Rows are points. The points of each table are mixes of a few directions, plus a little noise. How many directions does each table use, and how many do they share? Where both have some left over, give the other angles between the two spaces (their principal angles), to ten degrees, smallest first.

First (5 x 3)
[[ -3   6  -8]
 [-23 -24 -61]
 [ 29  61  69]
 [ 22  -5  67]
 [-26 -37 -68]]
Second (7 x 3)
[[-15  10  20]
 [-31  -4   2]
 [-67 -69 -91]
 [ 24  25  33]
 [109   2 -22]
 [-10  20  33]
 [-12  15  27]]
Directions: first 2, second 2, shared 1; angles 90

First (7 x 6)
[[  19   80  -30  -36   -3  -15]
 [  34   62  -47  -12    1  -16]
 [   5 -121   20   32   34    5]
 [ -42  -13   41    8  -23   18]
 [ -16  -61   32    8   11    8]
 [  17   31  -10  -42   18  -15]
 [ -17   22   -6   42  -38   15]]
Second (8 x 6)
[[ 16  16  27  63  15  -6]
 [-42  24  16 -13   6  19]
 [ 16 -63 -49 -89 -10  32]
 [-13  23  17  19   2  -7]
 [ 56  41  28   3 -44 -29]
 [-43 -60 -37 -42  39  54]
 [ 48   6   5  -4 -25 -15]
 [-38  15  -3  62  22 -47]]
Directions: first 3, second 4, shared 1; angles 60, 60

First (9 x 8)
[[ -21   52   57   24  -50  -76   39  101]
 [  17  -47  -52  -21   45   70  -35  -92]
 [  -8   18   20    8  -16  -25   13   35]
 [  21  -54  -60  -24   52   79  -41 -106]
 [ -11   30   32   14  -28  -43   22   57]
 [ -13   35   39   17  -34  -53   26   69]
 [   8  -22  -26  -11   22   33  -17  -45]
 [  -9   24   25   11  -22  -33   16   44]
 [  13  -33  -37  -16   32   48  -25  -64]]
Second (8 x 8)
[[ -24   11  -12   -4  -20   21   24    2]
 [ -52  -55  -14   -3   54    0  -10  -88]
 [ -50  -35   46   21   49  -90   -7  -25]
 [ -24    1   63   26   13 -103    2   38]
 [  46   55  -44  -20  -71   93   24   50]
 [  15    1   41   15   12  -66  -15   30]
 [  72    8  -20  -12   -5   39  -29   10]
 [  17   15  -61  -25  -31  104   13  -17]]
Directions: first 1, second 3, shared 1

First (8 x 9)
[[-20  -4 -74   2   9 -16  -8 -27 -15]
 [ 32 -40 106  49  11 121  -9  59  51]
 [ 27   1  19 -16  11 -20 -14  15   1]
 [-21  11  35   7 -29  20  31  -6   4]
 [-22 -13 -76  13  13   4 -12 -24 -10]
 [  3  15  -3 -20  -5 -38   4  -7 -11]
 [ 26  12   1 -30  11 -53 -15   6 -10]
 [-21  16  -8  -7 -20 -18  20 -18 -10]]
Second (7 x 9)
[[ 43 -20  71  13  21  43 -19  46  27]
 [-48  20 -76   1 -25 -20  43 -48 -26]
 [-34  -4 -63   4   2 -16 -24 -31 -12]
 [-25  -1 -41  12  -5  15  19 -18  -7]
 [-12   3 -24 -13   2 -34 -26 -15  -9]
 [ 22   5  43 -13   0 -11  -4  19   4]
 [ 51  -2  95  -4   6  22   9  50  23]]
Directions: first 3, second 3, shared 2; angles 40

First (9 x 11)
[[   3   -1   11   -6  -17  -15  -24  -48    9   -5   23]
 [ -33  -19   43  -34  -45  -49   43   -2   28   -2   35]
 [  38   23  -11   10   64   51  -19   31  -36   -5  -43]
 [ -28  -18  -13   24  -17  -14   53   82    6   16    1]
 [  -7   13   -8  -36    2   16   -4  -40    0   -4  -28]
 [ -36   -9   -9  -16  -17  -11   52   40   10    9  -13]
 [  24   37 -104   24   63   92  -55  -20  -36   14  -93]
 [  51   14   30   12   41   17  -45  -20  -20  -17   10]
 [ -12  -38   62   22  -72  -88    1  -26   37   -4  110]]
Second (9 x 11)
[[-24  30  17  -7 -70 -14 121  11 -40 -16  56]
 [ -2  14  22  -4  44  15   9  24 -20 -44  -6]
 [-24  34  83 -20  10  23 -61 -54 -54  -6 -63]
 [ -2 -71 -27 -18  30  -7 -84  -4 -22  44 -14]
 [ 24  -3  -9 -25 -34  -7  -6 -47  18  35   3]
 [-36 -53 -30   8 -10 -22  29  52 -46  12  41]
 [ 39 -10 -54  47  58   5 -54  31  95  -8 -21]
 [ 35  16 -12 -24  20   7  60  14  16 -35  33]
 [ -6  41  11  45 -45  -2 -12 -28  52  17 -29]]
Directions: first 4, second 5, shared 1; angles 40, 50, 90

First (8 x 12)
[[ -16  -20    0   10   33    4  -18   11    0  -19   25   -5]
 [  -7  -11   -8    8   22    3  -12    5   -4   -9   10   -1]
 [   8  -28    4  -10   30  -22   -9    5   33  -25   -2  -17]
 [ -37   21    6  -30  -22   -2  -14  -11   19  -42  -10   11]
 [  15  -10  -31   -2   23  -11  -11   -6    9   -9  -29    0]
 [   9   -9    9   -9    2  -13    4    0   18   -5   -5   -9]
 [  -1  -12   29  -13   -2  -15    5    6   27  -13   12  -14]
 [  28   68  -11   47  -86   56   55  -11 -101  121   -1   34]]
Second (9 x 12)
[[ 20  -3  14 -56  17  16  -9  16  31 -38  -3 -44]
 [  7   0  16 -77  64  54 -21  60  35 -50 -14 -53]
 [ -7  -1   6 -28  36  29 -13  34  10 -17  -8 -16]
 [-15 -12  -7  22 -19 -18  -4 -16  -5  11   8  16]
 [ 21  22  -6  47 -35 -26  34 -38 -30  37   0  28]
 [ -6 -27  -3   2 -39 -33 -10 -31  16  -8  15   0]
 [-11  10 -14  69 -30 -26  19 -31 -40  50   5  50]
 [ 20   6   6 -20   3   5   6   3   9 -12  -3 -19]
 [-27   3 -11  42   4  -1   0   2 -24  29   1  36]]
Directions: first 4, second 3, shared 0; angles 30, 40, 80

First (10 x 14)
[[ -25  -17   -4    9  -48  -36  -50   64  -43  -10    5   -2  -15  -56]
 [ -19   19   14   13    5   33   30  -37   41  -70  -29   -5   19   17]
 [ -25   19    0   76   28  -12  -20   23   19    6  -45   14    2  -45]
 [  11   57    1   -9   71   28  121  -77   86    5  -67  -43   20   -2]
 [  18   22   57   43  -36  -44  -28   51   45   21  -17  -44    3   -6]
 [ -10    5  -34   21  -63    2  -65   56   18   10   20   -6  -10  -35]
 [  10   11   37    9   58   20   52  -61   24  -23  -26   11   19   55]
 [  -5  -31    6  -18  -40  -37  -40   50  -62    3   28    5  -16  -21]
 [  35  -39  -87  -84   70   81   24 -102  -48   55   77   76   -4   90]
 [  12  -43   10  -62  -45  -33  -25   30  -78    5   51   -1  -18    6]]
Second (11 x 14)
[[  46   52   57   18    3  -14   53  -10   -1  -41   41   27    6   -7]
 [  20   28   -4   33  -14   -9   41  -27    9  -29   26   32   35    3]
 [  40    0  -74   15   -3  -45   38  -20   15  -50   45   15   54   54]
 [ -24   33   35   33   -4  -28   47   10   10  -27   63   68  -10    7]
 [  22  -32  -35  -28   50   10  -81   33  -37   40  -98  -64  -31  -69]
 [ -43   13  105  -11  -51  104   -9  -43   -2   50  -26  -45   -2  -21]
 [ -31  -48  -51  -17    2   11  -78   14    8   59  -99   15  -18  -44]
 [  31    2   28  -33  -14  -12   13  -11   28  -10    3   25   -7   34]
 [ -12   30  -31   63    9  -27   54    1  -19  -45   79   13   36    9]
 [  -2   11   15    0    1  -19   37    7    3  -29   65   -1   -2   44]
 [ -45  -88  -44  -73   25   28 -115   48  -16   80  -96  -84  -57   -9]]
Directions: first 6, second 6, shared 1; angles 50, 60, 70, 80, 80

First (10 x 20)
[[ 42 -45 -37  10 -21  46  48 -10  16  29  73  42   6  13   1 -63 -42 -14
   33  36]
 [-61  29  13 -26 -21  12 -35   1 -17 -30 -40 -13  20   3 -40  -2  27  54
  -15 -32]
 [ 24 -28   4  53  -2 -41  32  32   7  18 -13 -19  10 -44  32   8 -11 -49
  -16  47]
 [ -6 -22  16   1  -4  -5  18   1  28  10 -12  -8 -19 -10   6 -29 -20  16
    1  -1]
 [  0  -1   7  26  -2 -27   5  24  -8   0 -27 -19  15 -28   6  18   6 -17
  -20  15]
 [ 61  -1   0 -30  18 -10  45 -21   3  15 121  48 -30   3  28 -16 -61 -17
   49  37]
 [-52  29  20 -28  -5   4 -36  -3  -8 -26 -46 -17   2   7 -31   7  24  51
  -15 -42]
 [ 89 -17 -15  12  44   6  29  -6  12  31  16  11 -28  21  18  16 -31 -30
   10 -16]
 [-11  35 -18 -26  -8  30 -28  -6 -39 -22  11  16  30  24 -40  13  20  24
    0 -22]
 [-88  21  12   7  -1 -14 -80 -12   7 -26 -84 -41  -7  12  19  49  89 -19
  -25 -24]]
Second (8 x 20)
[[ -70   17  -11   93   -1  -30   97  -30  -11  -12   -1   17    0   34
    26  -41  -17   66   10  -24]
 [  -4   -3   -7   13   24   -1    9  -19   13   -3   22    9  -13   18
    23    0  -14  -10    5   -7]
 [   9   35  -13    1  -69  -25   -7  -49  -17   18  -15  -29   18   -4
   -34  -25   47   23   41  -10]
 [ -17   11    8  -25   -3  -49   36  -19  -10  -10    8   -5   18   -7
    14   46  -42 -107   -6    6]
 [  -5   14    5  -19  -15    0  -27    9   15   12  -21    0   -7    0
   -38  -47   35   39   42  -13]
 [   2  -18   14  -10   38   -7    4   50  -14  -25   -3   -2   26  -30
    11   58  -54  -62  -62   18]
 [  60   -1  -11  -36   11   28  -88    2   14    9    7  -22   -2  -15
   -18    5   29   -1    6   -2]
 [  28  -54   12  -16   14   81  -25   56   11   10    0   34  -41    3
    19    7   13   56  -36   31]]
Directions: first 6, second 6, shared 1; angles 40, 60, 70, 70, 90

First (9 x 24)
[[-14  -2  12   7  -2   4   5   1  23  -7   8  19   2 -11   3   8 -12 -15
  -10   5  15 -17 -11  -2]
 [  5  14 -48 -34   0   5  12   4   6  -5  10  -3   4  -8   2 -20  -5  -2
   -1 -10   6  31 -12  25]
 [  1   0 -38 -21   8   0   4   5  -7 -20  -6 -14  19 -16   8   9   0  16
   21 -14 -19  34  10  15]
 [ 15  17 -37 -24   1  -1   9  -3  -2  13   4  -9   1   2  -3 -19  10  11
    4  -7   1  32   3  16]
 [ 23   7 -13   0   6 -13   1 -12 -19  22 -14 -20  12   5  -2   9  31  40
   27  -7 -23  33  39  -2]
 [-15 -20  10  -6  -5  14 -21  25 -26 -37   2 -10 -25  13   1 -21 -33 -39
  -19   2  -4 -31 -45   4]
 [ 10  -3 -70 -36  17  -4   1   9 -32 -37 -21 -40  38 -24  16  22  10  44
   51 -30 -52  71  31  25]
 [-31 -15  83  54  -6   1  -1  -8  45   5   8  47  -4  -9   0  32 -15 -28
  -24  23  32 -71  -7 -35]
 [  6   2 101  59 -19  -6 -11 -20  13  68  10  30 -47  46 -25 -19  15 -27
  -47  37  44 -81  -9 -45]]
Second (8 x 24)
[[  3  14 -23 -14  -2   1  13  -4  19   8   9   9   5  -7   0  -9   1   1
   -3  -2  12  16  -1  10]
 [ -8  -7  17   1  -8  10 -10  10  -7  -9   8   4 -25  14  -3 -22 -19 -34
  -25   8  12 -31 -35  -2]
 [ -8 -16  30  12  -4   5 -18  11 -19 -13  -1  -5 -21  16  -2  -7 -13 -22
  -14   8  -3 -33 -23  -9]
 [  3  24 -39 -27  -4   4  24  -4  33  14  19  17   4 -11  -2 -22  -3  -8
  -12  -3  27  23 -12  21]
 [ -9   9  -9 -20 -13  16   6  12  17  -2  27  19 -30  11  -6 -46 -30 -50
  -44   9  37 -23 -56  15]
 [  4  11 -19  -9   2  -3  12  -7  16   8   3   4  11 -10   1   3   7  11
    6  -4   2  21  11   8]
 [ 20 -18  13  41  27 -34  -6 -26 -33   6 -54 -37  66 -26  15  99  63 109
   91 -17 -80  54 121 -30]
 [ -5 -18  31  17  -1   2 -18   7 -24 -12  -9 -11 -11  12  -1   5  -6  -7
   -2   5 -12 -26  -5 -14]]
Directions: first 4, second 2, shared 2

First (11 x 32)
[[ -56   83   29   26  -54  -55   43 -121    8   24   43   22  -94   21
   109  -63  -38   -2   14  110  110   63   82   63  -37   -1  -10  -51
   -76   -6   24  -75]
 [  39  -24  -10    1   -2    5  -37   13   10    1  -23  -35   12  -28
   -26   13   13    7    1  -10  -28    6    0  -22    1    1   36   -1
     6   -6   -8   15]
 [  19  -14  -15  -29    4    1  -14   33   -4   -6   17   -2   24   13
   -20   15  -15    1   -1  -25  -26   -9  -31  -26   25  -17    6    7
     6   10  -10    9]
 [ -23  -13    7   26   24   37   15  -17   -4    1  -37   28   27   -8
    -7   17   41    9  -44  -24  -31  -66  -10   36  -26    4  -12  -32
    44  -35   24   39]
 [  23  -18  -14  -25    7    4  -17   40   -3   -8   10   -8   24    6
   -27   16  -11   -1    5  -27  -27   -5  -29  -31   25  -11    8   17
     8   13  -13    9]
 [ -22   12   11   18    0    3   19  -26    0    3   -8   14  -12    1
    17   -8   11    0   -7   13   14   -8   15   25  -17    8  -12  -11
     2  -11   11   -2]
 [   6  -24   -1   15   19   28   -7   10    0   -2  -37   -2   26  -19
   -26   19   34    6  -21  -28  -35  -36  -12    4  -12    8    4   -4
    34  -18    6   33]
 [  33  -24  -15  -12    0    5  -33   21    5   -1   -8  -22   21  -13
   -26   16    2    8   -3  -19  -34   -3  -15  -25   12   -8   29   -3
     9   -3   -7   17]
 [  15  -16    5   23    8    9  -11   17    6   -1  -38  -27   -4  -34
   -23    3   31   -4   15   -6   -3   13   13   -7  -12   27    7   28
    11    1   -9    8]
 [ -44   47   13  -19   -3  -34   54   11  -15   -9   59   34  -40   49
    38  -33  -47  -26   43   29   73   45    5    5   19    7  -63   51
   -40   46  -13  -55]
 [  14   -6  -12  -25   -2   -5  -11   18   -2   -4   21   -2   13   13
    -8    7  -20    2    1  -11  -14   -1  -20  -20   21  -17    7    0
    -4    9   -6    0]]
Second (11 x 32)
[[   3   -8   -3  -17   19    0    9   61   -9  -15   10   -1   10   10
   -27    4   -7  -17   29  -25    2   12  -24  -28   25   12  -29   62
     5   33  -22   -5]
 [  -4    3   -6  -10   -5    2   -2  -20   -1    3   14   15   12   14
    12    5  -11   10  -25   -1  -14  -24  -10    9    1  -22    9  -39
     2  -15   13    8]
 [  24   -4   -2   -2   -8  -16  -17   23    6   -1   -2  -33  -17  -17
   -12   -7   -5   -8   35    9   15   46   13  -26    9   14   12   38
   -18   22  -21  -17]
 [   6   16    6   35  -46  -10  -30 -119   23   32  -23  -17  -31  -33
    52  -14   13   32  -42   60    4    0   60   46  -50  -18   70 -113
   -21  -61   37    0]
 [  12   -9  -14  -40   11   -5   -2   59  -10  -14   34    3   21   26
   -23   10  -29  -10   19  -29  -11    5  -39  -38   40  -12  -16   40
    -1   33  -20   -4]
 [  28   -2   -8  -12  -18  -18  -26    4    8    3   10  -29  -12   -9
    -2   -5  -17    1   20   12    5   35   10  -23   11   -5   27    5
   -22   11  -12  -14]
 [ -28   -4   -3  -18   29   20   31   34  -18  -14   17   45   35   37
   -12   16   -4   -6  -19  -39  -20  -50  -46    4   17  -10  -45   11
    29    6    4   18]
 [ -36    8   20   45    9   21   26  -48    1    8  -39   22   -8  -15
    19   -4   41    5  -30   12    7  -34   24   52  -43   17  -14  -31
    22  -34   26   16]
 [ -51    0    8    2   39   35   51   15  -20  -12    0   64   37   35
    -4   16   17   -5  -37  -40  -19  -76  -41   32   -3   -2  -60   -2
    45  -10   19   30]
 [  35   -1  -20  -37  -29  -23  -39   -9    8    5   37  -20    3   11
     8    2  -41   12   -1   10  -14   20   -7  -29   24  -36   45  -34
   -28    3   -4  -11]
 [   9    0   23   53   -2   -8   -2    3   12    4  -57  -50  -50  -60
   -10  -23   44  -15   51   31   46   66   60    2  -31   61    2   63
   -13   13  -20  -20]]
Directions: first 4, second 3, shared 3
